Every row gives one point. To make a cloud, some directions were put in groups of two or more. Within a group, all points are equally far from the middle, so they leave a hole (a ring in 2 directions, a hollow ball in 3). The other directions are filled evenly. Then the cloud was stretched, turned, moved and blurred a little. Count the holes, and give their numbers of directions, smallest first.
(in the rows, 128 means zero)

Cloud, 15 rows:
[[169 170]
 [192 103]
 [202 130]
 [194 106]
 [128  86]
 [ 87 124]
 [200 140]
 [147  84]
 [176 168]
 [154 175]
 [122  88]
 [149 175]
 [136 175]
 [137  84]
 [ 86 129]]
Holes: 1 (2)

Cloud:
[[ 72 123 130]
 [151 172 135]
 [151 164 122]
 [176 102 171]
 [148 116 178]
 [166 179 204]
 [106 171 111]
 [168 148 119]
 [ 86  89 100]
 [122  92  81]
 [150  95 139]
 [130 116  78]
 [142 104 157]
 [150 182 182]
 [ 32 115  96]
 [ 39 100  89]
 [134 118  80]
 [140  91 115]
 [175 183 169]
 [223 158 165]
 [137 170 186]]
Holes: 1 (2)

Cloud:
[[145 157 179  96 122 123]
 [129  74 102 121 173 131]
 [150 137 147 169 121 125]
 [ 61 142 117 185 125 143]
 [100 153  89  88  85 174]
 [ 99 109 134  76 121 215]
 [ 77 188 128 167 139 173]
 [ 28 173  74  91 167 154]
 [151 105 153 128 155 103]
 [112 135 104 108  35 153]
 [ 54 177  94 125  91 184]
 [176 123  67 148 105 140]
 [120  60  97 116 151 152]
 [142 135 142 101 190 137]
 [ 17 173 103 100 154 116]
 [108 142 192  59 158 159]
 [ 66 178 169  92  68 146]
 [ 95 167 103 125  45 144]
 [ 83 102  92 140 134 188]
 [ 89  74  93 102  89 166]
 [ 86  77 102 115 100 182]
 [116 181  99 141  61 137]
 [185  99 104 161 107 158]
 [ 96 121  43 142  78 130]
 [ 70 183  74 106 120 185]
 [ 83 168  89  96 102 187]
 [ 50 183 136  79 103 107]
 [162 135 142  82 163 130]
 [ 40 144 102  96 183 152]
 [120 111  93  65  93 121]
 [106  72  85 120 153 140]
 [ 43 161  91 109 126  85]
 [ 40 142  68 114 160 112]
 [ 45 154 118 137  75  96]
 [102 106  38 182 161 145]
 [134 171 105 162 126 176]
 [ 32 155 119 160  97 135]
 [120 200 127 125 158 103]
 [150 149  86 123 170 174]
 [ 61 205 105  97 122  91]
 [ 47 156  84 127 105 187]
 [ 68 126 112 145 168  98]
 [ 96  68  90  94 115 141]
 [ 38 154 102 159 118  86]
 [151 157 154 120 105  98]
 [ 96 143 118  92 122 211]
 [141 110  94 131 199 148]
 [151 158  66 136 107 151]
 [ 92 194 116  80 187 152]
 [163 125 110  90  75 170]
 [ 52 129  57 136 186 135]
 [152 151 128 178 115 136]]
Holes: 2 (2, 3)

Cloud, 82 rows:
[[144 137 103 145  76  90  79  92]
 [166 121 150  56 139 119 134 155]
 [108 118 120 183 123  79 119 124]
 [ 97 126 126  63 157 174  94  91]
 [160  81 110 210  91 149 126 132]
 [ 93 127 119 114 203 186 117 104]
 [185 104  89 129 127  68 104 160]
 [161 112  43 147 133 147 127 166]
 [ 92  95 118 169 128 142  59 157]
 [ 76 126 127 161 106 133 107 142]
 [169  88 126 124 132 155  61 116]
 [203  79 111 174 166 134  91 142]
 [128 128  91 127 175 129 104 182]
 [116  47  84 192 130 130 139 187]
 [117 136 160 140 179 164  90 108]
 [ 66 158  82 102 119 144 112 107]
 [148  79  75 175 185 119 154 193]
 [ 67 161 114 116 144 106 162 110]
 [162   7 105 108 115 114 118 162]
 [ 78 151  94 159 167 134 139 152]
 [191 118  84 106  86 128 135 145]
 [ 66 176  80 153 145 183 124  75]
 [129 159 149 118 148 140 143 172]
 [134 126 159 160 158 127 133  75]
 [140  92  66  97  93 126  97 172]
 [114  67 143 132 129 135 178 128]
 [189 104  78 176 137 195 140  83]
 [ 68 114 114 147 195 149 103  76]
 [107  66  90 194 131 113 130 144]
 [105 145  90 117 181 119 109 140]
 [149 130  84 122 167 190 164  90]
 [202  71 125 128 101 121 154 152]
 [121 108  59  99 155 104 160 160]
 [124 170 149 159 177 163 114  76]
 [173 139  90 145 135  94 165 154]
 [ 80 165 110 142 147 101  75  87]
 [ 56 179  75  97 135 132 121  71]
 [116  89 125 138 171  59 144 169]
 [166 157 113 143 131 111 140 164]
 [ 98 126 160 100 119 114 115  28]
 [ 76 108 110 154 203 166 111  95]
 [149  72 115 110 140 182  77 156]
 [ 80  99  99 140 129  89 155 135]
 [108  80 120  93 185 127 171  93]
 [115 106 124 198 170  95  95 117]
 [ 73 150 127  95 183 157 151  33]
 [169 113 153 143 170 133 111 125]
 [150 102 151 112 108 162  89 123]
 [ 87 177 137  80 113 127 117 112]
 [114 123 146  71 187 116 124 138]
 [119 151 107 200 160 140 161  83]
 [ 93  47 139 131 167 154 141 130]
 [159 121 138 124  85 108 116 187]
 [176 117 137 166 121  98 154 180]
 [186 144 101 128 136 144 152 153]
 [ 81  99 137  94 119 167 152 135]
 [135 185  87 132 118 162  92 118]
 [171 104  63 126 154  89 144 169]
 [159 113  51 167 173 126 131 139]
 [124 157 139 125 107 155  96 125]
 [ 83 195 103 119 142 134 117 112]
 [118 181  95 145 141 202 108 126]
 [133  62 106  85 175 129 175 111]
 [149  68 141  50 112 145 104 160]
 [148 119 109 114  67 100  94 153]
 [102 103  65  75 141 145  92  90]
 [117 160  84 123 135 130  66 125]
 [175 134  63 156 139 146 154 173]
 [139 152  73 102 153 102 109 143]
 [143 137 124 161 169 134 187 174]
 [162  64 145 148  90 130 137 142]
 [162  81 106 175  98 105  64 170]
 [169  65  47 202 153 159  97  95]
 [ 93 115 123  80 150 155  68  93]
 [128 163 117 108 157 128 173 170]
 [ 84  78 113 126 148 167  80  78]
 [157  84  77 162 110  68 142 119]
 [ 83 147 131 153 108 105 115  92]
 [ 92  80  76 131 161 125 122  73]
 [117 123  77 115 124 174 156 174]
 [133 128 124 200 107 105  89 141]
 [138  59 107  80 114 152 101  72]]
Holes: 2 (2, 4)

Cloud (94 x 9):
[[123  63  76 158 146 105  53 125 123]
 [189 140  78 145 119 140 118 171 126]
 [104 169 183 126 147 181 159 165  85]
 [ 98 213 108 121 135 105 125 240 128]
 [164 122 108 150 137 103 194 142 137]
 [130 145 152 216 122  75  82 159 134]
 [115 132  81 130 171 196 158 181  83]
 [ 90 171 175 152 163 127 108 215  67]
 [176  68 150  51 174 114 127 181 115]
 [ 80 208 135 102 141 143 165 193 132]
 [153  79 155  55 129 109 144 146 118]
 [100 169  60 131 123 153  99 186 206]
 [173 178 120 120 108 107 138 136 127]
 [109 115 109 158 155 196 167 163  41]
 [137 109 121 149 196 120  60 109 119]
 [181 172 143 161 151 118 106 212  72]
 [ 85 131  91 222 147 131 133 145  98]
 [ 98 164  94 138 174 200 123 211  73]
 [147 110 141  92 148 118 144 179 221]
 [154 137 205 138 159  74 135 125 176]
 [126 141 124 137  38 108 111 162 203]
 [177 132 111 107 207  84 120  76 175]
 [128  99 109 144 140 191  89  67 149]
 [ 77 111  88 192  46 128  96 171 167]
 [114 194 117 159 143  70 112 126 135]
 [ 97 237 109 200 129 144  67 178 136]
 [ 68 107 158 104 136 194  97 137  74]
 [122 144 183 140 179  52 112 126 183]
 [105 193 120 128 114 147 160 153 151]
 [ 75 120 118  92 175 100 126 166 195]
 [ 77 148 123 131 151 100  73 112 201]
 [140 132  92 167 129 208 129 153  54]
 [ 93 125 106 179 142  77 144 180 128]
 [ 93 132  84 133 115  79 115 132 106]
 [158 152  70 154 124  73 105 161  99]
 [ 82 144 130  81 224 175 146 116 151]
 [183 146 134 166 168 153 109 177 168]
 [177 171 173 170 157 121 131 201  90]
 [152 180 123 155  75  94 145 163 200]
 [141 144 110 170 165 194 132 167 142]
 [138 163 133 133  84 114 158 197 170]
 [113 126 112  62 191 103  96 198 135]
 [112 177 151 133 204 203 136 161 156]
 [ 87 150  75 118 183 113 113 116 210]
 [113  92 105 152 139 196  94 144 150]
 [ 86 188 165  92  79 136 125 209 174]
 [198 110  73 178 161 118 125 126  86]
 [121 187 110 143 191  83 155 224 130]
 [184 133  66 160 161  94 105 153 113]
 [108 185 117 218  76 182 102 159 139]
 [120 151 106 202 124 116  72 137  64]
 [ 93 201  71 161 147 116 115 109 130]
 [113 152  35 149 100 175  99 163 154]
 [130 230 105 132 186 109  88 148 148]
 [ 97 145  78 127 155 177 102 203 145]
 [160 125 150 132 140  31 152 157 162]
 [123 129 110 200 106 186 132 134  84]
 [170 127 150 192 212  86 171 160  80]
 [192 130  98 199 155 137 100 128 154]
 [153  93 149 131  80  94 122 182 180]
 [139 152  84 161 125 137 167  69 139]
 [181 107 115  78 181  89 121 111 171]
 [ 94 160 130  58 211 136  85 145 119]
 [178 139 131  70 158 104  91 125 174]
 [108 210  96 117 198 138 108 136  95]
 [113 165  79 183 153  82 137 185 137]
 [ 97 156 152 124 179 137  49 174 140]
 [ 77 102 139 138 161  86 131 199 191]
 [113 162 132 124 157 170 113 117 216]
 [148 103  62 110 154  78  69 122 160]
 [177 187 161 116 216 137 178 133 106]
 [130  94 161  76 213 195 143 101  98]
 [ 82 123 129 145 115 179  75 103 177]
 [ 92 183 126 164 213 128 151 123  81]
 [128  91  89 185 195 110  76 114 144]
 [164 202 163 150 163 177 133 183 112]
 [162 136 160 145 118 115  85 124  59]
 [146 109 116 159 100  66  90 180  99]
 [164 102 178  26 159  89 123 163 103]
 [148 154 170  94 216 175 147 135 159]
 [157 202 163 111 190 190 146 170 103]
 [155 150 107 210 181 105 114 106  80]
 [100 150  78 173 131 200  78 174 152]
 [157 124  83  80 158 177 144 167 110]
 [134 176 141 134  69 105 141 177 195]
 [166  59 160 159 130 110  97 126 104]
 [ 95 108  48 110 147 153 116  98 175]
 [139 179 134 114 185 193 134 129 139]
 [155  98 172  84 143  88 181 172 130]
 [157 116 200 118 180  95 142 118  95]
 [169 158  85 144 145 116 175 119 172]
 [147 121 195 154 180  78 125 130 111]
 [121 206 140 154 215 141 111 204  81]
 [101 214 119 152 200 117 135 138 112]]
Holes: 3 (2, 2, 2)

Cloud:
[[141 117 123 104 152  27 147 105  90]
 [ 49 131  36  68 156 128 144 159 132]
 [146 103 113 198 145 113  62  65 135]
 [129 182 172 172 181 100 155  64 121]
 [ 63  81  97 146 123 183 235 106 110]
 [ 85  73 136 111 135 159 174 147  58]
 [175 202 104 175 177 129 138  98 100]
 [185 125  95  88 134  45 157 124  75]
 [124 188  51 148 133 111 120 104 129]
 [147  78 109 114 128  74 173 189 110]
 [ 86  48  98 112 139  55 139 145  93]
 [151 124 157 168  97  22 163  48 145]
 [ 72 172 184  78 131  71 166 159  56]
 [109 113 134 139 140 157 128 116 148]
 [128 111  17  47 123 192 119 186 115]
 [141 124  80  86 174 129 123 134  57]
 [219 119 121 132 137 177 144  97 134]
 [183  92 202 238 180 111 163  76 106]
 [139 123 125 172  88 117 122 122 134]
 [122 162  99 122 210 202 125 122 131]
 [ 77 117 139 115 124 160 179 140 101]
 [ 93 155 107 147 151 123 164 166  94]
 [113  59 113  48  79 125 137 130 107]
 [208  69 131 128  91  83 144  91  93]
 [105  97 151 196 144 139 208  92 133]
 [139 101 115 140 113 120  78 170  91]
 [132 151 100 102 179 105  81 170  93]
 [ 65  69 111 177 144 248 140 128 112]
 [ 80 125 123 152 123 108 146 168 189]
 [ 87 128  76  97 180 149 121 156  53]
 [166 101  85 160 102 100 202  82 129]
 [157 124 125 102  99 175 196  61 139]
 [152  58  77  79 144 110 119 174 125]
 [163 104  96  99  90 133 146 179 109]
 [ 79  83 126  90 113 145 148 145  22]
 [116 110  42 116 120 146 117 122 101]
 [ 76 108  44 106 153 190 121  92 124]
 [110 106 120 101 101 220 161 134  87]
 [121 175 133 146 125 108  75 100 149]
 [152 175  94 101 137 139 107 105 184]
 [ 98 123 119 110 103 161 114 188 139]
 [ 97  94 120 134  89  12 204 108  94]
 [137 133  73  77 111 161 154 206 124]
 [ 37 164 114  68 130 114 109 167 114]
 [166 132 163 185 185 119 126  95 137]
 [ 61 160 110 159 210  95 185 153  68]
 [142 135 146 104 110 134 138  63 101]
 [ 64  93  82 190 163 196 128 161 113]
 [135 157 125 126  80 167 183 158 144]
 [119 102 164 216 204 120 181  87 112]
 [150  91 103  95 115 132 155 104 110]
 [181 136 170 161 130  89 129 153  68]
 [115 166  49 127 186 133 174  93 148]
 [ 75  67  40  73 146 172 114  94  83]
 [147 180 124 131 183  54 150  97 139]
 [120 115 136 230 138 118  83  84 142]
 [194 108  73 116 135  83 102  97  58]
 [129 151 137 149 203 139 183 100  82]
 [172  80 160 180 157  87 186 106 147]
 [107 148 127 164 168 116 132 109  72]
 [105 128  94  89 156  46 158 152  80]
 [162 111 157 200 159 109 181 123 106]
 [142  87 134 108 177  61 189  70  86]
 [133  75  91 136 127 207 166  52  57]
 [150 121 110  68 121 112 188 150 106]
 [136  63  76 169 135 109 101 110  58]
 [ 85 143  93  57  76  64 167 189  92]
 [134 141 149 173  98  76 185 146  93]
 [151 132 111 109 135  64 165 188  94]
 [154 130 129 136 165 108 164 121 104]
 [121  53 133 161 156  63 194 123  65]
 [ 36 128 114 136 153  80 132 121 150]
 [140 127  40  96  87 127 188 142 131]
 [ 79 165  47 138 127 116 136 152 136]
 [134  75 133 150 189 131 187 121  96]
 [113 130 197 187 154  67 194 117 113]
 [112 175 107 152 123 183 183  99  90]
 [130 146 148 199 203  67 100 101 118]
 [141 176 119 106 161 105  98 116 121]
 [141  45  65  93  98 132 136 115  95]
 [ 46  83  66 125 157 104 197 113 143]
 [ 83 125 145 136 190 149 142 139 119]
 [ 70 144 116  71 158 158  86 146 132]
 [ 70 116 145 169  63  48 141 185  68]
 [180 150 154 157 111  74 163 165 144]
 [174 142 169 115  92  64 120 103  81]
 [157  67 108 188 201 166 215  59  83]
 [117 103  87  93 204  92 151  64 105]
 [133 124 149 225 126  94 148 169 133]
 [ 48 117 119 170 160 117 126 119 105]
 [ 90 140 133 230 162 114 136  43 129]
 [179  73  87  88  81  85 124 125  78]
 [153  73  78  84 157 125 160  88  41]
 [127  87 157 174 115  86 130 131  33]
 [127  98 100 166 164  82 143 117 144]
 [ 98 208 106 148 150 173 138  79 190]
 [128 123 170 160 110 145 159 128 124]
 [ 96 169 183 166 118 101 184 107 107]
 [130  51 102 174  88 152 124 149  51]
 [167 155 137 142 171 136 100 147 113]
 [111 121  65 126 182  99 139 129  94]
 [172 225 168 128 142  53 146 147 129]
 [ 85 100 186 187 123 110 181 112 101]
 [102 165  71 140 120  50 116 144 118]
 [131  87 147 172  73  64 173 121 119]
 [153 132 115  75 115 168 128 173 130]
 [137 108  73  73 139 109  92 152 141]
 [114 197 124 126 123  50  68 179 118]]
Holes: 0
